Each row is a point. Examples show where two turns around zero, p and q, send a point. Write where each new point lands after one turn and then the other. Backwards means that the second turn is done in reverse. Each puzzle has new turns, and all numbers are rounded.

Turn p:
[ 12 -71] => [ 66 -29]
[-19  41] => [-45   7]
[-26  23] => [-34  -9]
[ 12 -19] => [22  0]
[20 26] => [-11  31]
Turn q:
[-34  20] => [ 0 39]
[ 30 -20] => [ -2 -36]
[-38 -12] => [-30  26]
[ 39 -38] => [-13 -53]
[ 3 51] => [45 24]
Where do these land?
p, then q: [46 40] => [48 38]
p, then q backwards: [24  1] => [-11  21]
p, then q: [-29 -30] => [-30 -29]
q, then p backwards: [-42 -12] => [ 7 43]

Turn p:
[ 21  29 -14  17] => [  6  20 -27  25]
[ 20 -21  66 -11] => [-18  -3  66  25]
[ 12 -10 -20 -42] => [ 31  21  14 -28]
[ 32 -48 -31 -23] => [ 64 -10  20 -14]
[-47  29  34  46] => [-71 -22 -23  16]
[-39  21 -35  13] => [-14  -6 -50 -26]
Turn q:
[ 42  16 -21 -26] => [ 28  24  37 -20]
[31 -9 14 15] => [31 -9  5 19]
[-82  25   4  54] => [-58  20 -76  27]
[-27   2  23 -26] => [-39 -13  15   5]
[ 36 -34 -20 -17] => [ 37 -22  18 -31]
Where do these land?
p, then q: [ 23 -34   0   0] => [ 28 -20  10  20]
p, then q: [-30 -32 -35 -16] => [  7 -23  40 -34]
q, then p: [ 41   4   5 -40] => [-21  11  46  26]
q, then p: [-69  -5  41 -15] => [-30 -59 -19 -44]
p, then q: [ -3  64 -26  34] => [  0  52 -42 -38]
q, then p backwards: [38  3 15 37] => [ 49  -7 -19  16]

Turn p:
[ -4  48  31  55 -22  84] => [ 54  62  22 -13  51  61]
[-39 -40 -29  12  36 -19] => [-47  -6 -22  29 -41  24]
[-32  16  21  32  42 -53] => [-74  14 -27   3  30   3]
[  1  31 -25  -9 -28  26] => [ 37  29   1 -27 -16  -5]
[ 45 -25 -28 -21 -10 -33] => [ 17 -36 -22  19 -19 -48]
[  3  -7  19 -11 -32 -18] => [ -1   0  28   8   6 -31]
[ 27 -23  12 -58  15  13] => [ 15 -64  19 -20 -12  -2]
Turn q:
[ 40  14   6  14   1 -30] => [ 41  -4  -5  19 -29  -4]
[-52  -5 -48 -17 -30  24] => [-47  30 -16 -55  15 -10]
[ -1  -2  27 -34   1 -73] => [ 25  34   7  51   8 -52]
[ 37 -32  21 -23  29 -16] => [ 17 -42   4  35  11 -32]
[ -1  25 -25 -12 -22  64] => [-28 -12  27 -61 -18  16]
[-49  62 -30  56  43  54] => [ 18  20   9 -63  36  95]
[ 14 -37   0  20  -4  -9] => [ -7 -19 -34  21  -7  -2]
[ 11 -25  48  -4 -17 -14] => [-18  -7   8  53 -14 -11]
Where do these land?
q, then p: [-11 -30  60 -19 -34  33] => [-46  44  39  26   7  30]
q, then p: [ 27  -6  47  28 -25  28] => [18 33 43 38 -1 22]
p, then q backwards: [ -9 -12  31 -12  35  12] => [-5 -8 11 10 15 47]
p, then q: [ -4 -19 -75   2 -16 -48] => [  4  59 -50 -16 -47 -11]
q, then p: [-29   3 -67  21  39 -63] => [ 28 -27 -86 -42 -15 -18]
q, then p: [ 24 -35   0  -5 -17  48] => [-21  -2  38  30 -40   5]
p, then q backwards: [ 23  22   6 -24   6 -22] => [  7 -17 -32 -25  10   6]
p, then q backwards: [-21  76  -3  10  11  12] => [-52  27 -55   9  -5   3]

Turn p:
[-36  26  52 -40  27 -40 -49  24  15] => [-36 -18 -33  25  67  12  10  61  -7]
[ -3  -2  16   0  23  22 -15   9  71] => [-23  39  18  42   2  32  19  25  23]
[ 33 -36  30 -22 -45 -27  47 -42 -50] => [ -2 -68  62 -48  -6 -35 -24 -17 -13]
[-30  11 -13  36  25  35 -15   0  -3] => [  1  37 -30  27 -19  11  -7 -12 -30]
[ 52  20  31 -29 -15  -5  64   2 -78] => [ 32 -33  43 -80  42   1 -40 -28 -28]
[ 36 -44  26   4  -2 -33  66 -19 -69] => [ 47 -66  62 -31   3 -21 -16 -24 -42]
[ -2   4 -60  -9  36  17 -44 -11  34] => [-13  17 -43  44  -8  23  23 -37  41]
[-24 -19 -37  17 -14 -13  -5  54  49] => [ 29  19 -24  11 -38   7  41  45  35]
[-40  61   4 -10  11 -10   0 -22  19] => [-47  26 -27 -13  27   0  37  -1 -24]
[ 27   3 -19  45 -18   5 -35   0  15] => [ 14  35  -7  24 -12 -40 -13  -8  30]
[-12 -24 -30   8 -28  51 -14   7  -2] => [ -1  14 -19   0 -58  12 -30  -5  17]
Turn q:
[ 27  49 -44  26 -43 -28  36  49  29] => [-11 -37  -2   4 -20 -59  86  -2 -13]
[ 32  19  52   4  -7 -21 -12 -45  22] => [-14   1  38 -39 -18 -27 -44  -3 -33]
[ -1  58  65  -4   3  11   9   5 -20] => [-39  30  42  -5  42  -9  -1 -20 -43]
[ -4   9 -40 -12 -41 -30 -25  44 -27] => [-44 -23 -44  28 -27  12  39   3  -9]
[-28 -50 -56   6  45   0   1 -55 -26] => [ 59 -29 -46 -19  11  50 -32 -19  37]
[ 39  24  -6  10 -30 -30   7  38  -9] => [-19 -23  -6  21 -18 -31  34   5 -43]
[-30  15  58 -27  12  -2   8 -14  39] => [-32  17  48 -29  31 -11 -27  22  21]
[ 30  -6  43 -32  -4  -4  33  -8   0] => [  4  -4  45  -6  11   6 -10  38 -35]
[  9  -2 -44  21  24  -6 -17  69  12] => [  6   7 -60  38   3 -43  31  12  14]
[-42 -67  11  23   7  33 -10 -38 -20] => [ 34   7  13  26  -6  49 -52 -27  46]
[-31 -49 -38 -16  34  77 -30 -44  -1] => [ 56  55 -28 -17  -8  63 -23  -8  56]
Where do these land?
q, then p: [-31   6  -6 -65  53  -1 -37  27  -1] => [ 15  34 -67   6   5  56  32  -5   8]
p, then q: [ 10  14  -7   9 -48 -40   5 -27 -15] => [-25 -51  -4 -15   6   5 -19  38   2]
p, then q: [-18  17 -10  27  21 -38  21  -1 -45] => [ 30 -38 -24   1   9  28  -5   6 -45]
p, then q: [ 27  18  33  19  51  60  40 -55 -12] => [-15  37  26 -27  26  37 -51 -68 -35]
q, then p: [-13  26 -40 -22 -16 -25  39  61  23] => [ 47 -12  27 -17 -27  31  59  21 -25]
p, then q: [ 40  -3  25 -31 -16 -40 -42  37 -12] => [ 13  12 -41  12   4 -49 -29  49  24]
p, then q: [ 24 -23 -38   8   8  26 -46 -23  28] => [  4  -7  19 -28 -38 -37  -2 -40  35]
p, then q: [ 12  35  37  38 -46 -13  -5 -20  47] => [-68 -27   8  -8  48 -37   3   2  -3]
p, then q backwards: [-53 -12  24  50 -37  50  30  -9 -30] => [ 81   3  30 -14 -29  -5 -49 -28   2]
q, then p: [ 15   2  18 -27  49 -28  32 -32  49] => [ 17 -43  -7  18  53  37  -3  31  36]
p, then q: [-21 -38 -66 -37 -43   4 -38  33  -7] => [ 14  -7 -10  -2 -76  -3  42  38  51]
q, then p: [  7 -41  32  32  22  45  -1  10 -25] => [  8  49   4  27  31 -40 -27 -22  -2]
